Each wall is flat, endless, passes through zero and stands at right angles to its row. A trip goes straight from one point to another. Which walls does it cross, in order?

Walls:
(1): [35 29 10]
(2): [ 15 -51  -1]
(3): [  0 -22  -5]
(4): [ -4  40 -17]
Trips:
[ 39  56 -24] to [ 13  21 -13] -> none
[-4 11 36] to [-10 -12   1] -> 1, 2, 3
[-22 -28 -35] to [ 10 -27 -28] -> none
[-62  65 -24] to [-23  32  23] -> 1
[-11  -5   7] to [ 20 -18   5] -> 1
[-46 -47  14] to [ 31   2 -24] -> 1, 4
[32 -9 75] to [ 29  13 -75] -> 4, 3, 2

Walls:
(1): [ 63  67   3  20  15  -7  22  13  24 -17  34  13]
(2): [ 59 -35   0 -44  59  20   7  17 -25  40  41  -9]
(3): [ 10  10  51  24 -22  -1 -28  30 -23 -71 -27  45]
(4): [  8   5 -32   8 -37  20   0  17   2 -63 -36 -35]
Trips:
[ -1 -68  25 -37 -37 -43   2 -10 -38  -3  11  -3] to [ 11 -48 -19 -38  -5  55   2  43  21  -7   8   2] -> 4, 3
[ 24 -25  11 -23 -23 -33 -35  46  59   0  27  40] to [ 45  -5  40  53  12 -12   2   8  22  34 -34  -5] -> none

Walls:
(1): [ 26 -18  10 -32  -8 -25   3  12  -7 -37  41   4 -29 -23  30  -4 -37   1
  55 -25 -61 -39  17  -1 -26 -13  12  -5 -21 -13   8 -13  -4   5  41 -39
 -12   1   2  39   6   8 -37  32 -68  39  17  45]
(2): [ 23  28  19  12  10 -14 -32 -17  20  53  95 -20 -20  21   0  33   7  17
  26 -15  25 -61  -7  29 -13 -44   2 -39  25 -24  10   9   4  30 -15  -8
 -28  11  45  28  -1   7 -37   0   5 -28 -43 -33]
(3): [ -1  68  -9  14 -64  12   7  25 -16 -45  -1  -6  19 -12  55   1 -13 -40
  -2  60   6  15  -5  19 -22 -14 -19   6   4 -32 -25   0  14  25  12  47
  29 -30 -38 -56  29  65 -10 -10 -12   9  -8  -5]
(4): [ 16  22  11 -15 -43   7 -31  28  12 -23 -10   2 -15   3 -14  14  27 -39
 -22   3  -1   7  27  26  -1  12  -3 -26  -5 -46  51  12 -12   7   0   5
 -16  49  -4 -17  -1   8  -3 -19 -40  13 -43 -15]
(5): [  0  -7   6 -61 -29  51 -32  -8  64  31  -4  10 -28  12  38  -1  37  25
  24  -9  -6  -3  13  -4 -21  -4  -5  -7   2  23  10  32 -12  -4 -32   7
 -35  -5  -7   9 -29  19  14  22  -7 -13 -10  11]
(6): [ 17   9 -15  30  42   7  -3  22   3 -16   5 -25   3  -1 -16   6  28  -7
  27  24 -25  -9  15  -2  -5   7 -38  22 -19  -7 -33 -17  24  40 -37   2
 -25 -46  10   0  12  -8  14 -14  16   8 -11  45]
(7): [  0  -6  -2  11   4   9  -8 -45   6 -21 -11  18  49  16  -8 -23  26   3
   6  42 -27 -31   5  -9 -16  37  22 -54  10   1  41  11 -42 -33 -16   5
  70  29  14 -11  42  25  15  32  -1   5   0 -37]
(8): [  7   4  23 -34 -19  21  24 -10  40   8 -45 -17  12 -30   3  -7  21 -89
  41  32  12 -24   1 -30  22  45  27  19 -20   3 -13   8 -12   1   4   8
 -23  20 -13  32   3  -1  25 -13  10  11 -29  -1]
Trips:
[-20   9 -14 -28  45   8  18 -25 -15  37  16  -8  21  15   6  -7  18 -39
  51 -13  29 -40 -60  35 -20   0   7 -66  33 -42 -17  40 -31  -8  37  12
 -20 -44 -18   7 -24 -43 -32  27  21 -41   4 -41] to [-14   2 -28  -6  22  45  36  10   5 -10   3 -24 -16 -10 -15  51  43  13
  13   1  36 -22  21 -27  -7 -56  17  31 -50  16   1  -1   5 -10  -7  24
   5  -4  37   5   7  33  -5 -35 -10 -23   4  18] -> 7, 6
[-12  -4 -30 -19 -48  26  11  -9  15  32   9 -81  -4  22   4  11 -25  29
 -39  39  -3 -15  45 -39 -27  15 -18  43  42   1 -32 -16 -15  -8 -22   0
  19 -33  39 -39 -13  12 -33  40  19  13 -10  42] to [ -2  -5   9 -10 -36 -31  11   5   6  12   2  -3   0  13 -18  38  -2  12
   3 -10  -2 -39  -7  23  50  21 -40  -4  -9  27  10   3 -36  17  -8  -4
   4 -42 -52   4  -9 -24  33  -4   4  45   1  15] -> 8, 3, 1

Walls:
(1): [  9  29  -7  -5  17  -3  44 -23 -35  18   0 -16 -24 -50  17   6  17   2
 -16 -22  56   2 -23   9  25 -13 -25 -33  33  42  57  12 -26 -35 -13  21
  -1  16 -20 -37 -37  47   7  14 -46   3  39  12]
(2): [ 39 -35  -3  63 -32  -9  23  20  16 -46 -27   9 -21  14 -17  -4 -26  -3
  29 -18 -51  29  -2 -35  -1  11 -28 -57 -40 -15  43 -22  40 -50 -15  39
  40 -59 -25 -46  21   0   4   3  -5 -13  -2   2]
(3): [-14 -14 -14  38 -24 -11 -13 -13 -41  -4  -5  40 -12 -17   9  26   6  16
  13  31 -35  59   8  -4  27 -20 -28   4   0 -47  22 -26  -5  34  27  14
 -30  31  57 -43   4 -25 -42  10 -18 -39  12   0]
(4): [-23  23  19 -22  23 -24  13 -15  56  13 -36   4   7  -8  29  18  60  23
 -21  32 -46  70  14  16 -19  15  13   1  -8  47 -46 -18   2  47  68  36
  25 -18  38  45  23 -29 -30  -9 -18  -2 -58  -3]
(5): [-16  47 -27 -36 -25 -64   0  36 -46 -45 -52   2  -8  57   5  24  20 -16
  23  33  27 -28 -50  12  -4 -18  23  -2  37   6  15 -51   6  20  -3 -28
   0  -9  18 -10  11 -48 -14 -17  22  -3  42  -5]
(6): [ -8  -6 -15  17 -17   6   4  21  36  21 -38  34  24  -5  13   6 -28 -20
 -56 -58  39  10  -7  37 -51  -6  47 -40  -3   3   7 -24 -46 -52  24 -22
   8  -8 -36  31 -11 -17  36  -3 -29  15  58   5]
(7): [ 27 -19 -26  -8 -49  27  21  27 -53 -10 -55   7 -27  16 -84 -33   4  59
 -16 -32 -22 -22  -9  23   6   9 -56 -17 -23 -22 -27 -36  45 -16 -33  12
 -52  -6   2  12   6  -1   7 -22  42 -27 -10  22]
(8): [ 65  -3  21 -33 -35 -19  15 -25 -12  28  -2  43  39  11  40  16 -37 -25
 -42   9   2  25  -8   3 -33  27  43 -19  -3  30 -12   2  -7 -12  44  26
 -32  18  19   6  17 -11   5 -13  -8  24   2   5]
(9): [-34  12   0  24  -4  40  -5  24  15  13  53 -18 -13   5 -23  23 -24  17
 -41  12  16  11  19 -39  -7 -41 -53 -21 -15 -10 -37  45 -37  51 -28   1
 -21   3  -9   8  41  28  12 -40  33  16   3  19]
Trips:
[-65  -1  19   7 -43  -6 -31   9  11 -18  15 -19 -51  -7   0  -1  20  19
 -12  61 -45  40  -2  17 -18  43  43   3 -13  13  19 -33  -7 -21 -11  29
  12  24 -40   3  15   8  -3 -22  59   9   4  27] to [ 38  47  26  -6 -29  20 -42 -36  -6   5 -32  -9  19 -12  22  34  -7  16
  15 -18  13  30  21 -41  -4  15 -89 -15 -28 -42 -50 -22 -45  28  30 -19
 -12  51 -36  52  28  11  30 -18   1  -4 -34   4] -> 5, 8, 2
[ -2  61 -17  -7  62  13 -52  18  11 -15  22  -7  -1 -52 -35  -9  43  -7
   9   8  15   5  40  39 -14  41  28  39  -3  36 -50 -48   2  13 -29 -29
 -67 -21  49   5 -30  -7 -14 -20  51 -62  46  29] to [ 30  11  37 -16  20  41  35 -11 -31 -44 -26 -44 -17  42 -54   2 -33  24
 -20   4  41   5 -21 -21 -18  -6  19  38  10  45 -24   1  52 -14 -33 -19
 -15  19  -8 -45 -32  35  14  28 -21 -57  37  95] -> 3, 4, 1, 2
